Each row of a before or after table is a point. One or more steps were done to the points. Then noise was added and the rows were shuffled. The steps act on columns, c1 being the first. What was done? A step turns or swaps two columns, mirrors them in a line or flattens them onto one, adds a multiple of one to another, or multiplies or shifts one. Angles are multiples of 10 degrees, from the lower column toward the higher: turns from -170 to 170, lines from 10 to 170 but not 90. Use the fewest steps. Two steps may share a column if one is a turn and the other turns, adds or multiplies; they go together, in the order done. Otherwise the lowest column goes first.

Before (11 x 2)
-2 -16
-3 -24
26 -26
-6 16
-9 11
0 -18
30 -7
-14 6
-13 6
1 -22
28 15
After (11 x 2)
57 1
-3 1
54 0
2 -1
-7 2
-18 0
-28 0
-28 3
-13 -2
2 0
56 -2
Steps: multiply c1 by 2; multiply c2 by 0

Before (10 x 4)
-17 3 -19 -11
42 -2 -45 -23
-15 1 -60 -33
36 -32 -2 -11
-35 -5 1 44
47 -14 -58 -12
-10 28 30 -20
28 -1 -3 -29
18 -20 5 22
13 -5 -6 17
After (10 x 4)
-58 -16 -47 8
-3 -26 -36 22
-62 -28 15 -17
-6 12 -13 13
-45 -20 -42 -7
32 -2 6 -32
-1 33 37 26
-5 -28 -28 -13
1 10 -18 28
-20 -7 22 -6
Steps: turn c1 and c3 by -90 degrees; turn c2 and c4 by -60 degrees

Before (14 x 8)
4 3 -10 -19 -3 2 -9 -3
-12 17 22 -11 12 -20 3 4
-7 13 -2 13 -16 -13 3 13
17 2 -3 -10 -12 -2 6 18
-8 -21 -8 10 22 6 -9 -9
21 -13 11 12 7 8 -5 -7
-9 -17 24 -24 -7 8 -18 -7
21 5 8 2 -9 -19 -12 20
-2 -24 16 3 23 -7 -21 6
-12 -10 34 -20 24 6 -3 -14
-3 -6 6 5 24 11 -17 16
-6 -23 33 -23 26 20 -1 -8
-5 7 9 -4 -14 4 -20 -10
13 11 27 0 -15 -2 -13 -16
After (14 x 8)
-8 14 2 13 -16 -40 -21 13
17 3 3 -10 -11 -5 -12 18
21 -14 -12 13 8 25 4 -7
-9 -17 -25 -24 -8 26 -27 -8
-12 -8 -33 -19 23 18 34 -14
-6 -23 -33 -24 26 59 38 -9
-13 17 -21 -12 14 -61 20 3
12 12 -27 0 -14 -5 -35 -16
-9 -21 7 10 22 18 24 -7
-7 7 -8 -4 -14 13 -41 -10
-3 -6 -6 5 25 35 19 17
4 3 10 -20 -3 7 -14 -3
21 5 -8 3 -10 -57 -25 19
-1 -23 -16 3 24 -20 14 5
Steps: multiply c3 by -1; add 1.5 times c5 to c7; multiply c6 by 3

Before (8 x 12)
4 -1 12 -10 -16 -12 6 -13 11 13 19 -1
5 -1 8 32 -11 12 6 -19 5 -13 11 -1
-2 -9 11 -12 -16 8 -7 47 11 -6 7 -10
7 10 2 -13 -5 8 -1 -9 11 -16 -47 4
9 5 10 2 5 -22 -12 -11 -3 14 9 5
9 -3 5 -12 15 9 -22 -11 -60 3 13 2
9 -5 8 1 17 -20 6 -13 6 0 19 -4
6 9 -43 -5 -13 9 -6 -15 -15 -11 16 5
After (8 x 12)
7 -17 -19 7 -6 8 35 -8 10 18 -34 8
11 6 18 -12 19 -20 -10 -13 6 -4 17 1
7 -7 11 17 15 10 -24 -10 -60 -1 -9 -2
6 24 12 -10 -10 12 -5 -19 5 11 10 13
6 -13 -36 2 -13 9 -15 -15 -12 13 8 4
1 -8 22 -2 -16 -10 -11 -12 10 -13 17 -7
-4 -5 14 20 -16 11 -8 47 13 -8 -2 14
9 1 13 -19 4 -21 -15 -11 -2 -3 -2 -15
Steps: turn c2 and c4 by -130 degrees; add 0.7 times c6 to c4; add 0.5 times c11 to c3; turn c7 and c11 by 50 degrees; turn c10 and c12 by -130 degrees; multiply c10 by 1.3

Before (12 x 18)
-15 4 -8 12 -2 8 -21 20 0 1 -16 8 -1 25 -7 -22 12 -22
15 -6 -12 -27 20 -18 13 -12 -9 -19 -4 11 -33 17 2 -28 -10 31
-10 8 2 7 -5 -30 -22 -15 -14 20 24 21 22 -1 -21 10 -3 29
5 14 24 14 -26 -35 21 -19 -10 -9 -2 7 -16 33 0 -12 -30 -21
9 2 -4 -26 25 -6 13 30 -26 -9 8 10 -13 -10 -22 -2 -29 2
15 -8 -18 -23 18 -22 8 -9 -5 -26 7 -10 -12 15 9 5 -11 27
-17 -12 4 -26 -1 10 -2 -6 9 11 18 -12 7 -2 -32 2 8 17
8 31 1 -36 -28 -3 -1 -14 -24 26 21 -5 6 -12 -23 13 -7 -11
-29 17 -2 -29 -28 1 -1 28 -1 -23 23 23 -17 24 -17 -26 22 23
-14 -5 -21 -10 8 1 14 16 1 -3 -2 1 -25 -18 -13 13 -23 16
-9 31 -18 9 4 1 18 27 18 -22 18 11 -11 10 7 -28 -17 28
-12 27 12 -15 3 5 -6 -4 -20 21 29 -19 -16 -15 -16 16 -16 -12
After (12 x 18)
-29 -6 -3 -8 11 -3 16 12 0 -6 0 -16 8 21 27 7 -25 14
-10 2 9 -28 28 11 15 29 23 11 7 -5 -7 13 27 19 -16 3
-5 -9 -11 -22 17 20 8 -11 3 59 7 -18 15 -7 2 4 -12 25
-28 9 19 9 -2 32 -23 -16 9 -37 27 0 -30 -3 -4 -7 -10 30
-35 4 9 11 -1 -6 -23 20 1 18 -15 -10 -7 -27 7 6 24 -23
-49 18 26 -30 -25 0 -2 27 0 59 23 -4 -1 -13 24 8 33 22
-27 32 14 11 4 -7 17 26 -20 51 18 -16 14 -2 2 34 3 27
-33 25 -17 -15 2 0 -9 -5 22 -49 27 10 -3 6 24 -2 -25 -14
-17 12 8 11 -27 39 23 -19 4 42 -2 23 11 -27 13 27 -16 -23
-13 31 -3 -36 -29 5 -2 -12 24 -57 20 4 -22 3 8 -5 -14 -8
-3 -5 11 -28 21 22 15 -10 4 46 -5 -12 23 -7 28 27 8 30
-39 -13 -12 -24 0 -8 -2 -9 -7 -24 20 3 -28 0 16 -7 2 20
Steps: shift c1 by -20; swap c3 and c12; turn c6 and c9 by 170 degrees; turn c10 and c14 by -160 degrees; multiply c10 by 2; turn c13 and c15 by -130 degrees; mirror c16 and c17 in the line at 110 degrees

Before (12 x 24)
-5 -12 22 -5 10 -7 3 5 9 9 -17 -26 4 4 21 13 8 1 16 12 -4 -9 11 3
-12 -14 -13 20 -7 13 -8 -3 -1 -21 14 -27 27 -10 -1 -15 15 -3 7 -15 7 12 -22 25
-13 -4 -18 3 -15 12 13 -5 -12 9 8 -21 12 0 2 -30 13 -8 -9 3 2 14 -2 25
35 -11 -28 -14 -7 19 8 -7 2 -15 7 -6 12 7 10 1 -15 12 -13 2 -11 -8 2 12
-2 -22 23 -20 18 8 5 -9 -2 7 -9 1 -12 -12 9 16 0 3 24 0 -6 -16 14 1
-15 -6 -26 3 -9 15 -1 6 1 -7 7 -28 14 -7 -13 -28 2 -6 6 -1 -9 15 -20 6
10 -12 11 -14 10 8 3 11 4 14 -15 -15 -4 -18 -3 15 11 7 4 1 2 -14 -1 13
38 -12 -16 -4 -2 15 5 -2 -12 -9 2 -23 1 9 0 -17 -23 -11 -10 -1 2 4 3 15
-6 -22 12 -17 10 -1 3 -8 4 -2 -22 -8 -10 2 0 12 22 -6 17 10 -4 -9 -12 14
41 5 -17 -19 -14 18 25 -9 7 2 -4 -9 6 5 15 -16 -23 -12 1 -6 3 -7 -1 12
31 -9 -15 -11 4 8 19 -11 3 2 6 -6 8 -9 15 -13 -17 -18 -19 8 -3 3 -10 4
-1 -12 7 -16 13 5 -16 6 4 1 -18 10 0 -4 6 2 4 2 10 9 12 -16 1 8
After (12 x 24)
11 -11 -9 -13 13 9 4 5 5 -5 1 -13 -6 -17 -3 13 9 8 5 0 -17 -14 5 13
-3 -21 -9 -20 18 6 5 -9 -2 -16 -12 1 -9 -13 10 15 3 5 25 0 -18 -19 23 1
-13 -13 -6 19 -7 12 -8 8 -1 -41 -6 -27 26 -9 1 -15 15 -5 7 -14 -2 12 -25 25
30 -8 4 -13 4 7 17 -3 5 -20 52 -5 9 -9 15 -14 -17 -18 -20 9 -9 2 -19 2
34 -12 24 -14 -6 21 8 -1 0 -35 61 -6 13 8 12 1 -18 11 -12 0 -1 -10 -17 13
35 -14 14 -4 -2 14 5 0 -12 -28 59 -25 1 9 0 -17 -22 -9 -11 0 11 6 -8 15
-6 -23 -19 -17 11 -1 3 -9 4 -22 -31 -9 -7 2 -1 12 21 -6 17 11 -1 -7 -1 14
42 5 13 -21 -14 17 28 -5 7 -19 58 -9 9 3 15 -16 -24 -11 3 -4 7 -7 -13 13
-1 -14 -6 -18 13 7 -16 4 4 -17 -17 11 -2 -3 8 2 5 2 10 8 5 -15 5 7
-13 -3 13 4 -16 13 13 1 -12 -10 -10 -20 11 0 2 -30 14 -8 -8 3 0 16 -11 25
-5 -13 -9 -4 13 -6 3 5 7 -13 -24 -26 4 6 21 13 10 1 16 11 1 -8 22 4
-15 -4 8 2 -8 13 -1 8 3 -24 -16 -28 12 -8 -13 -29 1 -5 7 0 -15 16 -30 7
Steps: add 1.5 times c1 to c11; mirror c3 and c23 in the line at 70 degrees; multiply c8 by 0.7; turn c8 and c13 by -20 degrees; shift c10 by -20; add 1 times c14 to c21

Before (12 x 64)
-11 1 -15 21 9 6 13 6 -16 14 -10 -16 -12 -9 0 -24 -13 -24 7 13 -2 13 25 -9 7 8 -12 -25 29 -1 16 20 12 -15 7 -18 -37 23 -23 -1 4 -19 -4 10 -2 -37 -15 -16 -7 -18 0 5 -28 -6 10 16 10 5 4 11 10 12 -18 -17
5 13 11 0 -31 -6 -21 22 1 18 6 21 14 15 -28 15 27 18 5 -5 20 2 9 -8 -10 0 14 29 -10 -4 -31 -22 -11 8 -4 -2 3 3 22 10 -23 23 -13 -28 -8 -2 16 12 -16 -9 -20 -28 1 3 -12 19 -24 -14 -6 -39 -16 23 27 -1
-13 17 18 1 -27 9 -17 0 5 -5 8 26 26 27 -20 30 31 20 -9 -20 22 0 -4 -15 -9 18 19 5 5 17 -24 -10 -25 2 7 -21 6 -1 23 -21 -15 12 -20 -19 -17 12 24 25 -9 -23 0 -9 8 -1 -24 9 -34 -32 10 -30 -3 10 31 -7
-9 -4 14 18 17 17 26 2 -22 30 2 -22 -2 -16 7 -11 -29 -32 8 19 -8 12 11 -1 -13 -2 -23 -23 14 -19 17 24 10 -22 -11 2 -2 23 -18 -27 -10 15 6 1 24 0 18 -14 10 4 18 -18 -28 -27 2 17 3 0 -3 13 -16 -8 -24 -6
-24 27 -16 -10 9 -26 -8 -23 14 -6 -4 -6 6 14 1 -18 2 28 6 6 -1 -17 16 -1 -30 -9 8 18 35 6 -10 -22 1 23 16 3 -5 -8 -7 10 -24 -6 3 -5 1 24 -15 -12 -7 -15 15 1 1 8 -6 -8 8 -9 -12 4 8 14 0 9
-49 17 0 -6 -2 -17 -7 -11 14 0 4 -17 22 18 -4 4 -7 15 25 -5 -30 -15 23 -3 -32 -16 18 19 8 -19 -11 -13 8 2 24 -9 -10 7 -17 13 8 -10 -2 24 -23 23 -7 -16 -9 -9 2 -3 -5 29 8 -13 2 0 -5 1 13 10 -16 -8
5 -6 16 12 1 15 23 20 -16 9 -3 -8 -26 2 14 2 0 -33 -5 1 -6 26 -3 18 8 16 4 -30 2 -19 17 10 6 -6 -21 17 -12 6 6 -19 -13 27 -13 -1 14 -2 12 -15 24 5 -6 -12 4 -22 13 6 -14 -12 -36 -5 -1 -19 11 10
27 -8 21 -2 12 4 20 26 -13 2 20 -21 -20 -19 29 20 5 -10 -18 16 -16 11 -3 20 -4 25 -5 -15 22 -22 29 10 -8 -8 -18 9 4 10 -9 -22 0 23 -23 -10 0 -10 25 -10 21 8 15 -24 -3 -16 16 18 -6 -1 -24 6 -30 7 -12 -1
-32 21 16 -15 -23 -27 -9 -13 31 1 4 -3 17 22 -14 8 -9 6 14 -17 16 -9 40 -27 -9 -4 -2 -4 7 15 -20 -32 2 13 14 -18 -9 -10 -12 20 -22 -5 -1 4 -11 6 -21 3 -7 2 3 -1 3 26 -12 -5 6 -21 14 -7 0 29 7 -9
-11 28 -8 -7 1 -22 -24 1 24 -5 18 -24 20 4 -1 -12 -14 11 14 -9 -3 -21 31 -1 -32 -13 8 2 10 10 -10 9 -20 14 26 15 -3 -15 -13 20 -3 7 11 1 -17 15 6 -6 0 -2 -1 7 3 19 -11 -14 0 -15 -8 -10 21 10 11 -12
-1 -11 1 16 15 9 3 -2 -18 21 -23 -19 -21 -2 12 -19 -18 -23 9 20 -14 21 9 -27 12 -9 -8 -29 28 -19 21 18 13 -19 -5 -17 -22 10 -26 -11 8 7 15 19 18 -15 7 -16 10 -2 31 -5 3 -13 12 3 -4 41 1 -1 -1 18 -12 -30
10 -6 -5 21 -8 -1 13 24 -18 -4 7 -2 -19 -5 31 -3 -8 -22 -7 3 -24 16 9 -2 -3 -1 -20 -21 9 -22 18 20 19 -4 -10 21 -8 9 2 -24 -8 9 -2 -8 -7 -5 21 -15 29 -21 26 -43 -8 -12 2 8 -17 -6 -18 9 -27 -6 -4 -5
After (12 x 64)
-32 22 -15 -16 -24 -26 -9 -14 32 1 7 -3 17 21 -14 12 -9 6 14 -17 15 -9 -25 -27 -10 -3 -2 -4 8 16 -21 -32 1 14 13 -17 -8 -10 14 21 -24 -7 -2 6 -27 6 -20 4 -29 2 3 0 2 25 -12 -2 4 -22 15 -7 0 29 13 -10
-24 27 10 -11 8 -27 -7 -22 15 -6 2 -6 5 13 1 -29 2 28 7 8 -1 -17 -16 -1 -31 -9 8 18 35 6 -11 -23 2 25 16 2 -5 -8 8 10 -24 -6 2 -5 1 26 -15 -14 -14 -15 16 2 -1 9 -7 -10 7 -9 -12 2 7 15 -20 8
-1 -12 8 16 15 8 3 -3 -18 21 -23 -19 -21 21 12 -30 -17 -22 8 21 -15 22 9 -27 12 -8 -8 -28 28 -20 21 18 12 -18 -4 -16 -22 10 -15 -11 10 6 13 20 45 -16 7 -15 -5 -3 29 -5 2 -13 11 -9 -5 40 2 -2 -3 18 13 -29
-49 18 12 -6 -2 -18 -6 -12 15 -1 10 -15 22 23 -4 4 -8 14 25 -6 -32 -14 -13 -4 -32 -16 18 18 8 -19 -11 -13 8 2 24 -8 -11 7 8 13 7 -11 -2 24 -56 22 -7 -17 -4 -9 3 -2 -5 29 8 -9 2 1 -6 1 13 9 16 -7
5 12 -26 1 -31 -6 -21 21 1 17 -4 21 14 -11 -28 22 27 18 5 -5 20 2 -25 -7 -12 1 15 29 -11 -4 -31 -21 -12 9 -4 -2 3 3 23 10 -23 23 -13 -29 -21 -4 16 11 -11 -7 -20 -28 1 3 -12 20 -23 -13 -5 -38 -17 23 -14 1
28 -7 -4 -1 13 3 19 26 -12 4 8 -20 -20 -2 30 33 5 -11 -19 16 -17 12 18 20 -4 25 -6 -16 21 -21 29 10 -7 -9 -17 8 3 11 -22 -23 0 23 -22 -10 1 -11 25 -9 -12 8 15 -24 -2 -16 16 26 -8 -1 -24 7 -29 5 38 0
-12 16 -35 1 -27 7 -16 2 5 -7 3 27 27 -6 -20 47 30 20 -9 -19 23 0 -10 -15 -9 19 19 5 5 17 -23 -11 -26 2 7 -22 4 -3 35 -21 -15 13 -21 -18 -43 13 25 25 0 -24 1 -10 7 -1 -24 11 -34 -32 9 -30 -2 10 -9 -7
9 -6 5 20 -7 0 14 25 -18 -4 2 -2 -20 -6 32 -6 -7 -22 -7 4 -25 16 20 -2 -3 -1 -20 -20 8 -22 18 20 20 -2 -12 22 -9 9 -4 -24 -8 9 -3 -7 -17 -3 21 -13 -24 -21 26 -45 -9 -12 1 11 -17 -7 -18 9 -28 -6 -3 -5
-9 -4 9 20 18 17 27 2 -23 30 -7 -21 -2 7 7 -17 -28 -32 9 19 -9 12 3 0 -15 -2 -23 -24 14 -19 16 24 10 -23 -12 2 -2 22 -23 -26 -9 15 6 1 59 0 17 -15 -15 4 18 -18 -29 -28 1 16 2 0 -3 13 -17 -7 40 -6
-12 0 24 24 9 6 12 6 -17 14 -16 -16 -10 17 0 -38 -12 -23 8 15 -4 13 -17 -8 7 8 -13 -24 29 -3 18 20 13 -15 6 -18 -37 23 -18 -1 3 -19 -4 9 -4 -37 -15 -16 -14 -19 0 6 -29 -5 10 10 9 4 4 11 11 12 0 -15
5 -5 -17 10 1 16 22 20 -16 9 -6 -8 -27 -6 14 4 1 -34 -4 0 -7 27 22 19 7 16 4 -29 1 -18 18 11 7 -6 -20 18 -13 5 6 -20 -13 26 -13 -2 36 -2 12 -15 -10 5 -4 -11 5 -23 14 4 -13 -12 -36 -5 0 -18 9 10
-11 27 -3 -6 1 -22 -23 2 25 -5 24 -24 20 12 -2 -20 -14 11 14 -9 -4 -21 -16 -2 -33 -14 8 1 10 10 -9 9 -20 15 26 15 -3 -15 -4 21 -2 8 11 1 -41 15 6 -6 -27 -3 -2 9 3 20 -11 -3 0 -15 -9 -10 21 10 -21 -11
Steps: turn c3 and c63 by 130 degrees; multiply c63 by 1.6; turn c11 and c56 by 30 degrees; turn c14 and c39 by 60 degrees; multiply c16 by 1.6; add -0.5 times c44 to c23; turn c23 and c49 by -120 degrees; multiply c45 by 2.5
